Every row gives one point. Any point is a mix of the corners, with weights that add up to 1. It lies inside the corners' shape when no weight is negative. Is each point inside? If not, which corners have a negative weight?

Corners:
(1): [-23  28  43]
(2): [26 79 16]
(3): [ 44 -51 -86]
(4): [ 76 -86 -26]
Points:
[-31  62  43] -> outside (4)
[ 52 -29  21] -> outside (3)
[37  6 21] -> outside (3)
[34 38  6] -> inside
[ 61 -65 -40] -> inside
[-9 16 22] -> inside
[39 27  2] -> inside

Corners:
(1): [ 20 -14  -1  25  42 -12 -11 -19  12 -41  -9]
(2): [-14   6   4  15 -48 -29 -24  32 -15 -35 -19]
(3): [ 21 -82  84 -33  25 -21 -34  95 -16  15 -22]
(4): [-17  19  14   5  54  17   2  25  48   0  20]
(5): [-30  14  39 -17 -12  17 -17  -9 -32  39  13]
(6): [-22  32  25  20  36 -24 -80  18  16  59 -24]
(7): [ 36  80  -2  83 -54  -5 -68 -22  18 -20  -3]
(8): [ 22 -49 -74 -14 -62  -6  51  27 -65  79  18]
(9): [  6   2 -33 -22 -45  10 -11  28  18  38 -22]
(10): [-29 -36   0  -2 -29 -58 -57  11  -7  58  44]
(11): [ 23 -16 -39  10  43  30 -18  10 -12 -62  15]
(12): [ 26  13  30 -56  21  -5  13  24 -35 -33   6]
Points:
[ -1  -8   9 -12  -6  -5 -20  33  -8  18   4] -> outside (1)
[ -2  38  -7   3 -19  -1  -5   4  -4   1 -11] -> outside (3, 10, 11)
[ 18 -61   5 -51  13  19  39  54 -28  -9  -4] -> outside (6, 7, 10)
[  5  38 -21  21 -11  10 -12  -3  10 -17  -7] -> outside (3, 10)
[  5  22 -30  -5 -30   8  13 -19 -22 -25  25] -> outside (3, 6)
[  6 -13  -2 -16  15   4  -2  33 -19  17 -13] -> outside (7, 10)
[ 29   3 -13  14 -14  -9 -21  23  -8 -29 -30] -> outside (4, 5, 10)
[ 10   6  -7  14  -9  -6 -32  10  -2  -5   5] -> inside

Corners:
(1): [ 34  11   7  22 -22  40   6  13   5  42  19 -55 -36   6 -25  47 -49  12
  48 -46]
(2): [-27  32 -23 -47 -33   3 -34 -34  -1 -16  20 -46  50 -21  41  25  24  -6
 -37  29]
(3): [-23 -85 -39 -34  47  14   6  16  -8  35 -40  13 -12  26  65 -52 -43 -46
 -15   1]
(4): [  1 -49 -76   7  20  11   9   7  -1 -42 -30  38 -13  17   0 -24   9  42
 -24  19]
(5): [-51  50 -39 -30  26  -7   7  -9 -33  25 -34 -14 -12   9  27  26  -9 -45
 -68   9]
(6): [-72 -71 -30 -23 -11   2  35  40  28   0 -21  90  -4  11   2  -7 -49 -45
   4  22]
(7): [ 24  15 -54  24 -22 -17   3  -8 -25  13  11  26  43 -28  77  42  32 -25
 -45  12]
(8): [ 20  15  71  24  46  25 -11   5  16   2  34 -39 -26 -18  18  42   9   4
  87 -15]
(9): [ 44  20  84  16  36  -3  10 -52  13 -16  95 -26 -10 -15 -44  32  -7  27
  38 -48]
(10): [  9  17 -45 -51  13 -34  26 -25  49 -12 -35   3  -8 -45  48  36  32  14
 -13  -2]
(11): [ 10   6  55  61  -5 -30 -25 -15  26  23  -1 -49  18 -14 -44  21  14 -22
  14 -16]
(12): [ 12   5  19  18  22 -58 -66  21  -2  28  50 -13 -32 -30  -1  17 -12  48
  48 -25]
(13): [-17  55 -31  10   1 -11  -1  -3  33 -32 -12   4  24  31  88  31 -37 -11
 -63 -15]
(14): [  3  10  12  61   2 -23  10 -27   1 -28  39 -41 -52 -61  -7  24 -16 -19
  38  -9]
(15): [ 31  16  57   4 -20 -60  24   3 -12  -7  32 -42 -13 -23  -6   9 -51  23
  39  30]
(16): [-47   0 -18 -11 -39   8  24   5  28  36  -6  56 -35  22  55 -71   0 -17
 -14   4]
(17): [ 17   4  59  -1  17 -22   0  52  23  14  67 -58 -44 -21   2  55  21  -3
 -30 -18]
(18): [-20 -43   4 -41 -44 -10   0  32 -36 -45 -45  28 -12   8  43 -59  -2 -38
  -3 -25]
(19): [-81  10 -32  -2 -24 -18   5 -51 -46 -11  22 -32   4  15  50  66  -4  29
 -11   2]
(20): [-52 -43 -75 -34  13 -40  48  54   7 -13 -38  30  16  80  36 -61   6 -48
  30 -16]
(21): [  0  31  31  48  31   7  40  34  -2  20  59 -43   7 -65 -11  17   8  36
  42 -50]
Points:
[-28  -3 -12  -7   3 -12  -1  14   2   3  -5 -12 -13   3  20   6 -11  -6
   4  -5] -> outside (7, 9)
[  1  16  12  13  18 -14  -1 -10  -1  -8  10 -43 -11  -4   0  11 -12   9
  28 -22] -> outside (6, 7, 16, 17)
[ -8  -4  -1   7   5 -14   6   1   6   0  14  -5 -17 -13  13  11 -13  -6
  12  -8] -> inside
[ 28  34  48  10  10 -18 -21  -4   5  19  41 -52 -16 -41  11  32   2   7
   6 -21] -> outside (4, 6, 19, 20)
[ 11  -7  10   7   4 -31  17  19  14  -6  18  -1  -4 -25  14 -13  -7  -4
   4  -3] -> outside (1, 5, 8, 19)
[-13  -2  11   1   2 -18  16   7   6  -7  19 -19 -22 -10 -14   2   2   5
  41 -16] -> outside (3, 7, 13)
[ 10  17 -45   5 -40 -65  -8  -3   1  14  -1 -46   1   1  51  12 -16  14
 -36  34] -> outside (5, 6, 8, 9, 18, 21)
[-36  23 -11 -34 -12 -26  21  -7  -2 -30   6   5   8   3  58  12  11 -38
 -26  11] -> outside (1, 3, 4, 11, 12, 21)
[ -2   1 -11  -2  -5  -4   7   4  -2   1  -1  -7  -9  -3  21  12  -8  -5
   1 -10] -> inside

Corners:
(1): [-51  22  26 -18   9  -3   2  19 -18 -22 -74 -53 -24 -46 -20  48 -32  26
 -51  32]
(2): [  7 -38 -20 -33  19  17 -42   8  67   2 -58 -27  -5  23   0 -30 -26 -62
  -5  41]
(3): [ 13   8   2  23   7 -24 -44 -35  47  12 -19 -16 -16  -3   3   3  31  17
   0  36]
(4): [ 43   8  38   5  -8  -8  69  -7 -48 -38  25  24  19 -59 -44  14  -6 -23
  43  45]
(5): [ 47  73 -11  85  59 -25  25 -38 -66  23  13   7  39 -10 -35   9  40 -43
  11  39]
(6): [ 47  54  34  -1  22  23  35 -12 -28   1  41  28  -9  -3 -15  -9 -23  42
  47 -44]
(7): [ 12  87  22  70  27  12 -24 -38   3 -12 -59  -7 -44 -47  15 -11   2  36
  21 -24]
(8): [ 15 -23  20  20  -5 -26   0  16  -7 -30 -17   6  29  -2 -39  39 -51 -17
  16  13]
(9): [ 32 -14 -37  57  30  49   4 -33 -30 -18  57  -9  26  21 -15  23  -8  29
  21  68]
(10): [-18  59 -47 -39  14 -15  -2 -29  32 -47 -19 -61 -15  30  -2  10  -6 -44
  24  22]
(11): [-26  14  49 -11 -11  11 -10 -29  34  -3   5 -12 -35 -21 -73 -23 -34 -17
  -4   9]
(12): [-53  52  56  44  14  30 -49 -65 -44  55 -28 -12 -21 -61   4  13 -29 -76
  -6  63]
(13): [-10  -4 -50   3 -69 -30 -42 -13 -31  -3 -77  -8 -19  34   1 -46  35  20
  15  -7]
(14): [ -9 -24  31   6 -95  20 -60  32 -11   8  17 -38 -20  17   3 -55   7  15
  -5 -51]
(15): [-74 -16  62  53  39  26  37 -15  -8  -3 -67   2 -32 -38  -8  44 -29 -57
 -53 -12]
(16): [ -9 -26 -60 -50 -75  47 -62  15  32  50 -31 -44 -40  38  -7  20  26   0
  -9 -10]
(17): [-22  11 -22 -13 -47  29  47  22   4 -11 -24  11  50  13 -45  30 -32  54
  20 -22]
(18): [ -6  22  23   9   7 -26  75 -37 -65  16 -83 -29  26 -29 -36  72 -32 -54
  10  83]
(19): [-51 -47 -63 -14  16  15  45   9 -18  19 -34 -36   9   0 -28  18 -69 -23
 -12 -31]
(20): [ -5 -34   5  17  32   4   0   3  31  13  25   1 -64  31 -17 -33  50 -61
  50  72]
(21): [-10  57   7 -37  17  43 -18  -9   1 -12  36 -44  26 -13 -46   4  13  15
  31 -40]
Points:
[  2   8   2   9   7   1  -4  -7  -1  -1 -20 -14   0  -3 -19   7 -10 -14
   5  17] -> inside
[ -2  13   6  15   0   6   7 -13 -11  -1 -19  -8  -9  -8 -17   5 -12  -7
   9  11] -> outside (21)
[-19  16  -2  -4  -2  -4  -9 -12   6  -1 -40 -23  -6 -10 -23  10  -2 -17
   3  15] -> outside (6, 9, 14)
[ -2  13  13  24  -4   3  13 -14 -24   1 -12  -4  -6 -14 -20  10  -8 -11
   8  19] -> outside (2, 21)
[-12  36 -16   7  12   2  14 -22 -21  -5 -23 -22   3  -2 -30  28 -19  -6
  18  21] -> outside (2, 3, 4, 14, 15)
[  4  -2 -13  14 -12  -2  -3  -9  -8  -8 -20 -16   1  -1 -18   6 -10 -10
  11  35] -> outside (6, 15, 21)
[ 21 -20  -6  23   5 -23 -13  -3  -8  -9 -20 -18   7  -5 -27 -12   2  -9
   9  34] -> outside (6, 10, 12, 15, 16, 17)
[ -4 -14 -22  14  18   7  -4  -5 -11   7  -1 -19  -2   8 -11   1  -1 -27
   2  16] -> outside (7, 11, 17, 18)
